Every row gives one point. The points of each table are mixes of a few directions, plus a little noise. Count the directions of each table, and those that both share. Where both have some left over, give the other angles between the two spaces (their principal angles), to ten degrees, smallest first.

First, 5 rows:
[[-0.23 -0.13]
 [-0.07 -0.03]
 [ 0.65  0.37]
 [-0.14 -0.09]
 [-0.21 -0.11]]
Second, 4 rows:
[[-0.24  0.45]
 [ 0.13 -0.25]
 [-0.10  0.19]
 [ 0.20 -0.38]]
Directions: first 1, second 1, shared 0; angles 90

First:
[[-0.32 -0.23  0.28  0.11]
 [-0.33 -0.26  0.36 -0.24]
 [-0.10  0.26  0.14  0.17]
 [ 0.33  0.04 -0.45  0.33]
 [ 0.07  0.49  0.03  0.10]
 [ 0.14 -0.11 -0.11 -0.49]
 [ 0.16 -0.57 -0.31 -0.13]
 [ 0.04  0.37  0.05  0.13]]
Second (5 x 4):
[[-0.16 -0.43  0.04  0.17]
 [ 0.05  0.48  0.06  0.08]
 [ 0.36 -0.17 -0.40 -0.35]
 [ 0.05  0.04  0.03 -0.35]
 [-0.29  0.08  0.27  0.47]]
Directions: first 3, second 3, shared 3

First:
[[ 0.38 -0.07 -0.62  0.02  1.06  0.33 -0.02  0.33]
 [-0.04  0.01  0.07  0.00 -0.12 -0.04  0.00 -0.04]
 [-0.19  0.03  0.30 -0.01 -0.52 -0.16  0.01 -0.16]
 [-0.06  0.01  0.09  0.00 -0.15 -0.05  0.00 -0.05]
 [ 0.25 -0.05 -0.42  0.01  0.71  0.22 -0.01  0.23]
 [-0.32  0.06  0.53 -0.01 -0.90 -0.28  0.02 -0.29]
 [-0.04  0.01  0.06  0.00 -0.11 -0.03  0.00 -0.03]
 [ 0.01  0.00 -0.02  0.00  0.02  0.01  0.00  0.01]]
Second (9 x 8):
[[ 0.02  0.00 -0.01 -0.03  0.00 -0.02  0.06  0.07]
 [-0.05  0.05  0.18 -0.16 -0.42 -0.27  0.33  0.24]
 [-0.01 -0.02 -0.04  0.08  0.13  0.12 -0.18 -0.16]
 [ 0.08  0.01 -0.08 -0.09  0.07 -0.06  0.20  0.25]
 [-0.20  0.00  0.24  0.13 -0.31  0.03 -0.29 -0.43]
 [ 0.07 -0.03 -0.16  0.08  0.33  0.17 -0.17 -0.08]
 [-0.16  0.00  0.19  0.11 -0.23  0.04 -0.25 -0.36]
 [ 0.29 -0.10 -0.57  0.17  1.08  0.48 -0.34 -0.03]
 [-0.04  0.09  0.26 -0.30 -0.66 -0.48  0.64  0.52]]
Directions: first 1, second 2, shared 1

First (8 x 11):
[[-0.17  0.12  0.21  0.12  0.04 -0.21  0.31 -0.33  0.26  0.14  0.04]
 [-0.15 -0.04  0.04 -0.05  0.10  0.18  0.28 -0.29  0.26  0.31 -0.05]
 [ 0.30  0.15  0.76  0.07 -0.04 -0.65  0.14  0.79 -0.19  0.09 -0.14]
 [-0.07  0.24  0.18  0.10 -0.23  0.04  0.50 -0.71  0.13  0.43  0.05]
 [ 0.09 -0.39 -0.51 -0.25  0.28  0.32 -0.57  0.41 -0.13 -0.42 -0.01]
 [-0.06 -0.07 -0.17  0.04  0.15 -0.08 -0.11 -0.20  0.10 -0.30  0.14]
 [ 0.29 -0.08 -0.06 -0.11 -0.07  0.06 -0.07  0.00 -0.26 -0.10  0.00]
 [-0.22  0.03 -0.45  0.09 -0.20  0.32 -0.49  0.31 -0.18 -0.10 -0.02]]
Second, 9 rows:
[[ 0.06  0.08  0.08  0.02 -0.02  0.32 -0.19  0.37 -0.15  0.05 -0.01]
 [ 0.15  0.00  0.08 -0.51 -0.15  0.42 -0.09 -0.16 -0.06  0.13 -0.03]
 [-0.22  0.08  1.22 -0.23 -0.15  0.01  0.06 -0.56 -0.07 -0.09  0.53]
 [ 0.32 -0.01 -0.49  0.08  0.17 -0.10 -0.16 -0.22 -0.15 -0.03 -0.20]
 [-0.33  0.18 -0.47  0.19  0.05 -0.18  0.54  0.15  0.19  0.24 -0.30]
 [-0.07 -0.39  0.47 -0.08 -0.24 -0.23 -0.26  0.01  0.15 -0.33  0.36]
 [ 0.17  0.05  0.08  0.10  0.30  0.09 -0.09  0.12  0.13 -0.15  0.06]
 [-0.18  0.06 -0.18 -0.01  0.08 -0.11  0.40  0.00  0.28  0.09 -0.12]
 [ 0.08 -0.03 -0.79  0.43 -0.02 -0.21 -0.19  0.30 -0.31  0.06 -0.31]]
Directions: first 5, second 6, shared 1; angles 30, 30, 40, 70

First (8 x 14):
[[-0.06  0.20  0.03  0.11 -0.11  0.09  0.17  0.15  0.00  0.11 -0.19 -0.09
  -0.11 -0.07]
 [-0.12  0.05 -0.11 -0.06  0.01  0.05  0.05  0.03  0.11 -0.02 -0.10 -0.03
  -0.12  0.09]
 [ 0.45  0.32  0.63  0.65 -0.42 -0.01  0.28  0.25 -0.59  0.46  0.00 -0.09
   0.32 -0.68]
 [-0.15 -0.54 -0.39 -0.55  0.44 -0.16 -0.46 -0.39  0.33 -0.46  0.33  0.20
   0.01  0.51]
 [ 0.06 -0.27 -0.05 -0.17  0.17 -0.12 -0.24 -0.20  0.02 -0.17  0.24  0.12
   0.13  0.12]
 [-0.22 -0.24 -0.34 -0.38  0.26 -0.03 -0.21 -0.18  0.32 -0.29  0.07  0.07
  -0.13  0.39]
 [-0.11  0.58  0.13  0.36 -0.37  0.25  0.50  0.42 -0.06  0.36 -0.51 -0.24
  -0.27 -0.27]
 [ 0.15 -0.10  0.11  0.05  0.01 -0.08 -0.09 -0.07 -0.13  0.00  0.16  0.05
   0.17 -0.09]]
Second:
[[ 0.02  0.22  0.06 -0.06  0.02  0.25 -0.06  0.02 -0.18 -0.20  0.12 -0.33
   0.08  0.08]
 [ 0.57  0.23 -0.04  0.39  0.12 -0.31  0.39 -0.30 -0.10 -0.17 -0.46 -0.01
  -0.10  0.17]
 [-0.12 -0.25  0.12 -0.40  0.23  0.10 -0.05  0.50 -0.11  0.04  0.02 -0.21
   0.19  0.00]
 [-0.15  0.06 -0.16  0.02  0.07 -0.10 -0.10 -0.25  0.12  0.13  0.22  0.06
  -0.17 -0.21]
 [ 0.00 -0.15  0.23  0.31 -0.16  0.14  0.12 -0.08  0.13  0.14 -0.12  0.03
   0.00  0.11]
 [-0.13  0.24 -0.63 -0.84  0.48 -0.46 -0.21  0.54 -0.63 -0.60 -0.05  0.88
  -0.16 -0.54]
 [-0.18 -0.31  0.13  0.13 -0.33  0.04 -0.04  0.05  0.25  0.24 -0.04  0.36
   0.01  0.03]
 [-0.30 -0.16 -0.38 -0.70 -0.17 -0.24 -0.48  0.25  0.27  0.25  0.47 -0.11
   0.17 -0.09]
 [ 0.43  0.16  0.10  0.36 -0.03 -0.06  0.24 -0.34  0.11  0.05 -0.17 -0.51
   0.05  0.30]
 [-0.19 -0.23  0.33  0.43  0.16  0.22  0.20 -0.14  0.08  0.22 -0.10  0.18
  -0.20 -0.16]
 [ 0.05  0.21  0.24  0.34 -0.40  0.42 -0.02 -0.24  0.05 -0.09  0.10 -0.34
   0.12  0.30]]
Directions: first 2, second 6, shared 0; angles 60, 90

First:
[[-0.45 -0.24  0.19 -0.39  0.15  0.29 -0.23 -0.15 -0.30  0.18 -0.46 -0.17
  -0.33  0.03 -0.17  0.10  0.75 -0.44  0.13  0.30]
 [-0.07  0.37  0.14 -0.30  0.43  0.11  0.20  0.05 -0.20  0.04 -0.02 -0.18
   0.33 -0.20 -0.52  0.21 -0.05 -0.61  0.31  0.39]
 [-0.44 -0.61  0.17 -0.14 -0.21  0.26 -0.51 -0.09 -0.08  0.11 -0.54 -0.08
  -0.58  0.08  0.17 -0.14  0.89 -0.11 -0.05 -0.06]
 [ 0.18  0.32 -0.12  0.01  0.12 -0.14  0.31 -0.05 -0.08  0.00  0.26  0.08
   0.17  0.07 -0.02  0.14 -0.44  0.21 -0.06  0.11]
 [ 0.08  0.11  0.06  0.03  0.05  0.01  0.00  0.14  0.11 -0.09  0.06 -0.07
   0.24 -0.19 -0.18 -0.06 -0.09 -0.27  0.16 -0.02]
 [-0.04 -0.20 -0.06  0.07 -0.17 -0.01 -0.12 -0.08  0.01  0.03 -0.05  0.05
  -0.24  0.13  0.23 -0.06  0.10  0.29 -0.17 -0.12]
 [ 0.42 -0.08 -0.42  0.54 -0.50 -0.38  0.15 -0.10  0.22 -0.08  0.45  0.40
  -0.24  0.44  0.78 -0.15 -0.65  1.33 -0.60 -0.49]
 [ 0.04 -0.16  0.05  0.14 -0.15  0.02 -0.19  0.16  0.27 -0.14 -0.02 -0.04
   0.11 -0.20  0.00 -0.21  0.05 -0.21  0.10 -0.24]
 [ 0.15  0.39  0.03 -0.06  0.28 -0.06  0.25  0.13  0.04 -0.06  0.20 -0.07
   0.46 -0.22 -0.35  0.11 -0.38 -0.37  0.23  0.16]
 [ 0.11  0.07 -0.07  0.05 -0.02 -0.07  0.11  0.01  0.02 -0.01  0.13  0.06
   0.04  0.03  0.08  0.02 -0.17  0.16 -0.06 -0.04]]
Second, 9 rows:
[[-0.22 -0.12  0.19 -0.20 -0.06  0.05 -0.25  0.01  0.03  0.02 -0.29 -0.11
  -0.10 -0.14 -0.12  0.06  0.52 -0.23 -0.04  0.12]
 [-0.07  0.02  0.10 -0.11 -0.06 -0.04 -0.11  0.03  0.06 -0.01 -0.11 -0.04
   0.02 -0.11 -0.07  0.08  0.24 -0.07 -0.10  0.08]
 [-0.25 -0.31  0.05 -0.05  0.07  0.25 -0.14 -0.06 -0.15  0.07 -0.24 -0.08
  -0.25  0.08  0.00 -0.15  0.29 -0.28  0.22 -0.03]
 [ 0.93  0.84 -0.53  0.57 -0.01 -0.61  0.83  0.08  0.23 -0.20  1.08  0.37
   0.67  0.15  0.26  0.11 -1.73  1.05 -0.31 -0.20]
 [-0.25 -0.19  0.17 -0.19 -0.02  0.13 -0.25  0.00 -0.03  0.04 -0.30 -0.11
  -0.15 -0.09 -0.09  0.01  0.52 -0.27  0.04  0.08]
 [-0.09 -0.14  0.00 -0.01  0.05  0.11 -0.04 -0.03 -0.08  0.04 -0.08 -0.03
  -0.11  0.06  0.01 -0.08  0.08 -0.12  0.12 -0.02]
 [-0.11  0.00  0.14 -0.14 -0.07 -0.02 -0.16  0.03  0.06  0.00 -0.17 -0.07
   0.00 -0.13 -0.10  0.09  0.34 -0.11 -0.10  0.10]
 [-0.13 -0.11  0.08 -0.09 -0.01  0.07 -0.12 -0.01 -0.02  0.02 -0.16 -0.06
  -0.08 -0.03 -0.04 -0.01  0.25 -0.14  0.03  0.04]
 [ 0.16  0.01 -0.21  0.23  0.10  0.03  0.24 -0.05 -0.09  0.00  0.25  0.10
   0.00  0.20  0.15 -0.14 -0.51  0.17  0.15 -0.16]]
Directions: first 3, second 2, shared 1; angles 80
